Each row of a before or after table is a point. One or more steps were done to the points. Then noise was added and the rows were shuffled. The steps act on how far a point lies along the listed directions, d1 being the first. Write out the steps. A step turns or swaps two directions, mirrors them in a line or flattens them onto one, adds a multiple of one to another, or multiplies one. Angles are multiples of 10 degrees, from the lower direction toward the higher: turns from -170 to 170, lines from 10 to 170 but not 90. Use the fewest steps. Two steps may share a direction if one is a turn and the other turns, adds or multiplies; they go together, in the order done. Otherwise the lowest direction goes first.
(in the rows, 128 means zero)

Directions:
(1): [ 87 139  88]
(2): [104 168 163]
(3): [162 169 104]
Before:
[[101 104 123]
 [138 150 115]
 [ 95 163 166]
 [124 171 102]
 [ 81 151 147]
 [128 115 181]
 [151 148  84]
 [142 123 131]]
After, 8 rows:
[[ 94  75 133]
 [114 128  76]
 [ 68  94  87]
 [ 86 178 122]
 [ 51 150 111]
 [152 132 147]
 [102 139 137]
 [202  78 182]]
Steps: multiply d1 by 2.5; turn d2 and d3 by -100 degrees

Directions:
(1): [118 164 137 183]
(2): [128  72 124 165]
(3): [110 134  63 131]
Before, 8 rows:
[[121 106 118 160]
 [130 142 160 102]
 [136  99 144 128]
 [139 154 110 110]
 [117 151 118 122]
 [121 142 101 100]
 [128  83 101 127]
 [123 101  86 123]]
After, 8 rows:
[[119 180 167 196]
 [133 171 152 208]
 [147 128 161  77]
 [146  61 122  33]
 [ 99 177 111 201]
 [130 120 103  76]
 [147 116 138  40]
 [118 142 150 179]]
Steps: turn d1 and d2 by 110 degrees; multiply d1 by 3; multiply d3 by -1

Directions:
(1): [ 68 169 152 137 180 117 112 118]
(2): [158 152  71 160 167 104 128 163]
(3): [100 137 118 121  86  52 152 131]
(4): [159 170 110  96 118 116  82  75]
(5): [172 177 188 141 119 121 149 149]
Before, 9 rows:
[[ 90 142 136 139 147 131 126 126]
 [107  98 119 126 126 129 125 114]
 [ 84 127  82 125 141  81 118 110]
 [141 123 118 125 129 132 148 146]
 [ 83 133 113 131 142 111 113  97]
 [126 159 142 130 134 108 125 125]
 [125 137 138 129 104 113 138 120]
 [140  70  90 149 108 124 153 176]
 [111 122 110 118 138 146 103  97]]
After (9 x 8):
[[119  93 108 130 122 122 133 125]
 [136 134  98 151 140 125 135 149]
 [ 52  91 171 129 107 116 150 139]
 [142 109  91 127 151 174 100 110]
 [114 123  69 140 122  77 131 124]
 [135 158 120 130 119  82 132 132]
 [113 129 148 117 134 140 142 130]
 [ 60 129  64 123 101   6 147 122]
 [121 141 123 126  80  71 151 124]]
Steps: swap d1 and d2; multiply d3 by 3; turn d4 and d5 by -10 degrees

Directions:
(1): [ 61 137  73  89 152 127 106 138 122]
(2): [138  67 101 140 177 110 176 119 107]
Before, 8 rows:
[[174  87 131 154 157 103 180 126 110]
 [146 156 176 135  83 130 110 137 138]
 [147 110 113 129 122 127 161 133 129]
 [ 86 167  97  96 119 130  90 129 142]
 [167 101 162 160 114 140 180 134 114]
 [197  39 136 198 179 107 211 103 106]
 [158  46 125 175 168 100 209 102 103]
 [111 121 104 110 125 123 115 122 144]]
After, 8 rows:
[[101 193 131 102  93 135  85 150 138]
 [161 108 132 136 118 125 130 114 146]
 [169  97 135 156 147 109 171 110 123]
 [121 146 114 115 103 133 125 144 140]
 [ 66 232 128 101  71 157  38 139 157]
 [ 79 214 154 118  59 152  66 138 155]
 [ 94  97  95 112 158 107 141 140 116]
 [ 73 163 110  94 109 150 113 154 120]]
Steps: turn d1 and d2 by 170 degrees

Directions:
(1): [ 92 120 151 151 183 166 123 198 140 150 117]
(2): [ 96  66 136 156 110 155 104 103  88 138 182]
(3): [125  84 103  92 110 107  77 163 187 107 144]
(4): [134 120  79 150  89 194 176 134 163 119 123]
(5): [150 113 137  96 133 105 193 161 126 158 191]
Before:
[[184 154 118  92 140 130 211 176 180 134 132]
 [132 103  83 153 121 173 134 113 104 133 134]
 [ 70  42 178 174 112 115  33  96  35 158 200]
 [ 93 129 127 135 129 160 132 145 152 121 103]
 [135 143  93 150 107 157 167  93 115 110 106]
 [117 137 117 135  97 156 114  99 103 152 136]
 [138 114 109 111 140 152 214 178 135 180 196]
 [133 138 109 105 128 108  97 191 213  94  67]
 [154 166 134 126 132 179 177 145 127 156 107]
 [176 116 120  94 115 128 203 146 175 137 158]
 [148 185 120 144 133 125 158  96 144 132  64]]
After:
[[ 73  39 153 186  89 147  57  98  51 153 201]
 [135 146 107 142 120 137 149  91 102 113 107]
 [115 134 122 134  99 152 109  96  98 154 136]
 [139 116 123 104 151 132 201 178 127 183 199]
 [146 185 128 143 137 117 153  97 139 131  63]
 [129 106  96 147 134 156 121 112  96 137 138]
 [151 170 145 119 143 164 166 145 118 159 106]
 [ 91 127 134 134 138 150 123 143 148 125 105]
 [132 138 110 103 129 102  93 193 212  93  67]
 [185 156 130  86 154 112 198 175 173 136 132]
 [174 118 136  90 125 112 191 141 167 138 159]]
Steps: multiply d4 by 0.4

Directions:
(1): [117  96  87 175 117  97 118  58 157 124  70 121 119 153]
(2): [138 124 147 134  85 120 165 162 180  53 116 174 108 135]
(3): [104 124 156 175 157 171  83 168 170 152 127 139 127 188]
(4): [121 106 141 124 147  96 183 145 156 135 125  90 216 150]
(5): [ 29 123 122 127 142 157 147  99 152 105 164 127 125  90]
(6): [109 139 173 141  91  60 121 139 163 179 149 100  88 104]
Before (10 x 14):
[[135 120 117 124 137 158 117 122 105 114 130 131 119 118]
 [180 127 161 116  97  42 176 128 149 147 101 101 147  99]
 [131 134 117 110 116 161 145 135 135  89 116 162 125 100]
 [168 142 125 118 153 112  88 143  98 175 108  96 144 156]
 [139 118 131 146 119 152 136 123 133  98 105 164 111 135]
 [ 98 109 167 160 104  78 164 156 183 146 109 110 134 137]
 [174 169  85 104 101 170  67 106  74 110 115 175  29 110]
 [139 123 102 118 140 137 159 136 108 116 132 107 199 114]
 [131 112 106 171 139 134 129  89  98 110 103 144 146 132]
 [211 121 153 133 103  94 106 183 154 121 101 146 149 167]]
After (10 x 14):
[[100 142 151 147 113 120  92 137 116 190 132 119  60 104]
 [ 73 139 135 115 133 141 137 144 164  84 144 136 120 117]
 [138 135  88 131 109 159 121 114 104  81 118 155 109  97]
 [140 133 140 134 151 155 137 141  75 117 149 146 159 118]
 [152 120  96 126 133 135 135 110 116 134  92 125 162 124]
 [142 114 121 126 133 138 142 134 125 109 117 124 147 132]
 [ 85 148 142 115 105 106 135  81 129 151 148 120  75  37]
 [126 118 129 134 159 151 136 116 111 147 117 118 163 138]
 [118 107 114  98 149  99 208 136 159 116 117  82 250 157]
 [ 36 117 116 143 149 149  99  93 161 128 160 119 138  94]]
Steps: multiply d2 by 0.7; turn d1 and d2 by -150 degrees; turn d4 and d5 by 170 degrees

Directions:
(1): [112 170 166 121 106  87  89 128  88  94 182 154 164 159  92  73 118 147]
(2): [185 140  99 131 169 140 134 117 114  68 100 125 130 175 182  74 167 136]
(3): [110 168 104 121 169 144 159  95 101 134 152 107  63 156  78 114 111  63]
(4): [ 86 147  95 109 145 110 133 150 112 133 124  58 202  99 122 124 185  96]
(5): [199 164  98 171  85 171 105 138 147 147 179 112 160 152 116 160 135 101]
Before:
[[122 140 141 113 162 153 154  94 113  86 139 169  41 162 123 112  84 113]
 [182 126 122 139 156 140 115 112 120  84  92 178  94 175 182  76 119 153]
 [145 154 118 136 107 108 119 142 127 124 110 115 169 138 137 118 169 136]
 [133 123 102 107 139 120 111 133 121 117 111  98 174 136 174 113 166 118]
 [183 117 123 151 139 161 116 123 164  99  99 141 124 145 180 101 158 133]
 [ 98 105 129  88 154 112 135 141 108 128  79 116 155 119 143  96 176 124]
 [166 111 114 132 124 153 145 132 134 143 149 160 103 131 150 137  98 131]
 [ 89 177 108  72 182 102 156 124  94 115 145  93 109 133  78  90 139  84]
 [152 100 125 132 139 128 142 118 161 114  84 160 119 118 168 128 125 149]
 [144 123 115 123 193 135 162 110 125 124 120 123  84 126 144 114 136 100]
 [185 133 159 143  90 174  93 138 147 124 173 191 134 162 140 126  96 153]
 [249 220 109 186 100 208  89 108 132 143 234 130  69 229  67 144  82  68]
 [188 136 109 136  91 162 105 126 135 106 157 157 133 166 135 134 143 121]
 [188 113 127 125 125 131 121 113 136  82 111 176  98 173 177  89 125 162]]
After, 14 rows:
[[129 110  69 104 152 136 154 137 141 133  89  71 144 104 163 145 182  94]
 [138 115  64 133 159 155 142 146 144 149  66  82 156 102 176 152 172 101]
 [152 134  94 137 169 162 140 120 151 114  96  92 124 133 158 101 180  88]
 [152 116 107 118 145 154 134  98 132 137 121 136  70 157 146 134 107 100]
 [189 110 127 153 128 147 123 141 159 134 134 137 147 115 166 147 145 140]
 [123 100 125 127 100 144 118 167 160 122 112 120 197  80 174 178 158 153]
 [ 65 127 126  79 178 121 144 148 102 113 106  99 174 105 149  86 168 112]
 [166 121 122 136 112 174 135 127 139 171 131 147  78 145 108 155 114  94]
 [109 108 110  83 155 118 141 123 112  83  93 128 134 134 155  97 175 123]
 [127 143 122 127 142 118 154 108 125 128  97 136  73 147 121 115 131 116]
 [134 130 102 107 133 123 138 148 106 125 144 120 175 123 156 104 146 129]
 [ 97  78 178  69 182  54  96 158 105  45  36 133 193 115 234  43 189 233]
 [169  87 163 120  91 130 121 148 179 144 115 188  96 106 146 174  90 182]
 [155 157  83 142 138 142 140 127 145 131 127  98 158 126 127 133 154  88]]
Steps: turn d1 and d5 by -130 degrees; turn d1 and d2 by 60 degrees; turn d3 and d4 by -160 degrees

Directions:
(1): [118 126 120 142 123 157  95 181 127 140 137 104  88 151 194 179 140 121
 193  93 145 187 176 100]
(2): [ 43 110 134 177 180 114 158 165 131 152 115 143 131 175 113  99 140 186
 179 127 136  94 106 142]
(3): [125 114 120 142 145 115 119 129  67 170 133 121 119 129 125 133  25 117
 120 106  79  98 196 164]
(4): [148  84  95 167 126 154  98 171 148 155 110 125 118 195  63 148 133  91
  80 163  94 136 113  85]
(5): [130 143  74 105  76 112 174 149 116 131 168 115  41 159 133  64 147 140
 100  83 112 119 118 128]
(6): [166 183 150 196 156 106  95 111 124 128 156 159  91 142 166 150 187 150
  93 154 104  80 158 142]
Before:
[[143 137 135 134 125 115 125 132 144 118 142 136 142 153  97 138 177 114
   84 144 134 103 129 105]
 [ 34  96 103 245 190  73 133 225  97 223 132 133  57 233 116 104  69 182
  167 106  79  53 177 158]
 [148 144 100 109 116 111 154  94 128 127 134 141 118 121 116  93 172 154
  105 144 108 102  98 137]
 [104 107 215 185 211 141  84  97 158 112  95 154 210 131 132 199 157 144
  146 200 166 115 121 143]
 [164 141  95 115  97 161 122 117 148 102 138 132 134 128  64 134 169  84
   89 172 136 149  86 101]
 [ 96 108 153 139 156 140 121 128 168 128 104 133 206 142  97 114 151 135
  137 146 149 137  70 127]
 [158 130  88 104 100 123 155 130 111 117 154 121  87 140  88 115  91 115
   80 106  98 120 128 144]
 [178 120 111 153 107 142 135 135 153 114 137 140  81 147 116 124 200 131
   95 157 124 134  93 106]
 [164 152 104 125 107 152  98 140 169 135 142 137 104 145 114 143 176  95
  101 129 117 152 139 102]
 [133 165 121  69  96 159 157 121 149 123 150 118 123 100 174 130 153 136
  139 108 158 165 113 136]]
After:
[[141 137 131 136 124 114 128 136 143 119 145 134 135 158  97 133 177 116
   86 140 133 104 128 104]
 [249 163 104  98  51 102  61 113  79 148 177  90  51  79 197 181  37  45
   63  88  77 150 250 137]
 [155 125 155  96 120 140 109  88 163 105 113 126 214  97 106 123 138 100
   96 149 146 151  79 128]
 [163 124 232 145 189 135  72  37 154  85  91 159 246  74 115 205 138 109
   91 223 161 111 115 151]
 [119 121  77 129 112 123 168 167 111 132 155 119  62 179  93 101 105 141
  108  91  98 118 126 141]
 [ 79 148 121 108 131 156 169 154 153 142 138 126 123 140 161 117 161 170
  174 110 160 148 102 139]
 [168 118 105 159 108 144 138 150 153 119 140 136  69 160 121 122 205 138
  106 149 125 138  96 103]
 [141 145  87 110 108 112 158 109 126 131 141 135  93 135 126  86 179 158
  114 130 109 109  99 132]
 [114 126  90 149 124 154 141 148 150 121 132 137 124 169  50 113 178 116
  116 170 135 128  73 104]
 [122 137 106 155 135 151 106 166 173 150 134 144 105 177 103 134 182 120
  127 130 121 137 128 102]]
Steps: multiply d5 by 1.3; turn d1 and d5 by -20 degrees; mirror d2 and d4 in the line at 100 degrees

Directions:
(1): [218 106 102 127 151 125 166 176 170  84 117 144 192 135 146 134 134 173
 139 152 174 153 138  72 135 177 144 109 113  85 111 145]
(2): [122 121 154 144 119 115  93 114 140 121  87  20 166 108 177 132  69  71
 106 139 138 142 104  99 168  93 169  97 119 121  96 149]
(3): [131 105 159  45  86 153 135  82 132 122 207 117 137 172 123 144 165  95
 119 160 100 169 140 135 188 146 113 101  81  89 132 126]
(4): [169  84 144 143 162 163 118 137 187 154 102 137 124 119 130  87 169  88
 171 106 127  87 171 168 211 115 170 167 117 149 134  89]
Before, 12 rows:
[[151 126 104 161 171 143 138 150 155 142 110 151 124 105 141 108 108 163
  130 110 157 111 132 133 116 130 130 129 138 125 103 128]
 [ 59 161 153 126  84 118  68 101  79 154  81   7 107 117 170 138  53  59
   90 115 118 136 100 112 138  63 154  98 136 149  96 151]
 [182  72 156 119 133 170 119 147 195 135 127  96 167 124 145 117 125  63
  156 129 122 133 155 135 234  93 172 149  79 114  99 114]
 [166  90 160  95 110 162 130 101 156 117 157  69 165 130 155 144 143  76
  151 135 112 142 151 134 210 128 164 132  94 102 114 109]
 [200 103  88 158 177 132 166 167 172 124 123 186 126 130  93 130 148 184
  171 112 164 101 137 127 129 147 145 167 137 143 151 104]
 [150 100 158 119 146 152 112 121 143 129 146 153 137 159 115 129 180 104
  152 113 106 109 158 161 185 138 155 159 119 140 121  96]
 [136 151 106 185 160  98 136 159 125 124  84 160 110 127 130 108 124 146
  129 104 160 113 136 126  69 116 135 139 155 158 141 102]
 [158 149  87 164 136  95 164 178 117  86 121 198 141 127 121 127 130 194
  111 133 159 127 110  92  46 145 124 138 140 124 140 153]
 [108 127 140 157 134 127  99 142 148 157  97 166  98 115 105 101 158 112
  157 101 121  87 146 169 164 114 139 161 172 174 132  98]
 [151 118 110 136 148 169 131 159 141 137 129 164 105 122 119 135 172 123
  145 109 125 117 154 156 142 135 144 142 140 158 147  94]
 [181 121 107 143 143 129 150 160 130 114 125 195 121 137 110 125 165 170
  153 123 148 117 135 130 104 151 111 139 143 119 142 118]
 [115 178 110 121 118 104 152 141  93 109 142 180 115 142  98 153 135 166
  116 121 128 112 106 117  24 138  77 126 160 133 155 155]]
After (12 x 32):
[[138 125 114 158 145 157 111 156 136 137 103 123 110 106 137 138 138 105
  131 110 128 116 138 143 137 115 160 131 147 164 133 102]
 [ 97 167 141 103  95 101 128 113  93 108 145 102 133 146 123 160 107 116
   96 138 119 135  92 108  69 119  95  98 140 121 136 167]
 [116 134 106 170 154 123 133 129 126 153 120 158  79 116  85 132 118 154
  151  94 127  84 110 159 103 102 132 178 157 181 156 103]
 [146 104 156 150 161 145  99 130 147 130 108 131 139 141 126 125 156 100
  152 103 119  96 151 155 179 123 172 159 132 152 113 100]
 [174  91 130 144 157 172 139 173 183 150 124 179 124 120 107 103 155 115
  177 101 121 100 170 165 185 105 150 187 107 146 125  94]
 [116 141 128 147 123 123 118 123 100 137 122 153  93 131 109 124 138 128
  136 109 118 110 117 155 101 111 107 137 150 143 145 117]
 [130 128 135 182 140 107  96 163 156 130  58 111 144  96 141 109 111 111
  143 117 154 104 123 121 157 110 162 133 171 158 106 123]
 [ 81 170 116 139 103  98 138 128  73 112 158 179  95 133 105 137 125 158
   90 127 116 126 100 130  43 111 101 141 137 143 155 146]
 [177  90 141 115 136 172 143 123 162 127 150 140 134 124 125 127 174 108
  179 115 113 109 172 159 187 135 150 167 107 122 135  88]
 [175 132 110 105 111 125 130 158 126 103 100  82 169 143 163 146  93 137
  114 146 165 165 127  59 138 140 151  82 116  93  89 157]
 [113 143 106 154 160 136 134 132 127 150 123 153 101 109 129 115 105 161
  116 101 146 112 122 145  94 118 111 131 149 134 115 128]
 [112 166 109 181 141  88 128 143 105 119  91 129 110 127 139 122 102 139
  111 114 156 130 120 114  54 110 124 118 154 153 133 118]]
Steps: multiply d2 by 0.4; turn d1 and d2 by -110 degrees; turn d3 and d4 by 30 degrees
